Every row gives one point. Each copy is the shape, with its points in the same order, stretched, turned, moved and blurred by noise. Say if it was mirrored as well.

Shape, 7 rows:
[[-44 -70 -46]
 [ 32 -48 -32]
 [-51 -55  -9]
 [-14  24 -10]
 [-20  22  12]
 [ 27 -53 -13]
 [-37  55  51]]
Copy 1 (7 x 3):
[[ 79  39  50]
 [ 45 -14  26]
 [ 42  58  39]
 [ 30  22 -28]
 [ 12  35 -19]
 [ 32  -3  27]
 [-18  54 -46]]
Copy 1 is: mirrored
Copy 2:
[[ 15 -44 -53]
 [ 63   4 -27]
 [-13 -13 -56]
 [-12   3  30]
 [-26  17  22]
 [ 50  17 -38]
 [-71  49  40]]
Copy 2 is: mirrored
Copy 3, 7 rows:
[[-22 -71 -39]
 [ 41 -55   7]
 [-42 -51 -30]
 [ 20   2 -30]
 [  7  10 -18]
 [ 23 -48  22]
 [-13  55 -12]]
Copy 3 is: only turned
Copy 4 (7 x 3):
[[-95  13 -15]
 [-24 -15 -45]
 [-68  52  -4]
 [-19   9  37]
 [ -4  38  34]
 [-15  11 -46]
 [ 19  73  62]]
Copy 4 is: mirrored

Shape:
[[  7  79  38  22]
 [ 57  38  61  -4]
 [-23 -10 -10 -14]
 [ 37   1 -52 -63]
 [  8  -3 -22  24]
 [ 31  11  17  58]
 [ 19   2  88 -34]]
Copy 1:
[[ 77  31 -30   9]
 [ 63 -23 -44  20]
 [-23  34   7  -6]
 [-29  17 -73  35]
 [ -8  22 -23 -33]
 [ 34   1 -20 -57]
 [ 29 -24  13  50]]
Copy 1 is: mirrored
Copy 2 (7 x 4):
[[-49 -62 -18  54]
 [-14 -31  27  78]
 [  0  18 -18 -12]
 [ 78  35 -53  37]
 [ 21 -24 -13 -22]
 [ -6 -64  19  -1]
 [-39  14  63  70]]
Copy 2 is: only turned

Shape, 11 rows:
[[ 37  71  -5  47  16   6]
 [ 54 -17  12 -18   5 -50]
 [  5   1  10 -37  17 -29]
 [-17  -5 -39 -35 -15  15]
 [ 71  -5  14 -14  67 -19]
 [-18  19  -1   8   6 -24]
 [ 16  -9  -4 -45  28 -59]
 [ -9  29 -45  45  10   7]
 [ 38 -39  16 -25  30 -40]
 [ -7  18 -47 -10 -15  32]
 [ 15 -23  38 -21  21 -30]]
Copy 1 (11 x 6):
[[ 37  64  18  -7 -73 -26]
 [ 33   8 -58  42   9 -38]
 [ 15   3 -29  -7  31  -7]
 [-50 -29  23 -12  21 -17]
 [ 11  61 -95  19 -20  -6]
 [ 35  -6  13 -11 -17  -1]
 [ 27  -3 -55  -4  29 -29]
 [  0  -1  40 -15 -76 -11]
 [ 17   0 -77  41  13  -3]
 [-50  -5  42 -13 -15 -30]
 [ 32   3 -48  22  24  20]]
Copy 1 is: mirrored
Copy 2 (11 x 6):
[[ 21 -20 -35  44 -28  44]
 [ 22  28 -26 -34 -15  26]
 [ -8   9  -3 -14  10  27]
 [-21   9   6   5  -9 -19]
 [  3 -34 -34 -53 -23  52]
 [ 11   7  11  20   5  27]
 [-12  28  -4 -34 -17  34]
 [ 10 -18  11  35 -43  15]
 [ 12   2  -7 -50  -6  28]
 [-11  -9  -6  24 -22 -15]
 [ 18  -3  -3 -23  34  34]]
Copy 2 is: mirrored
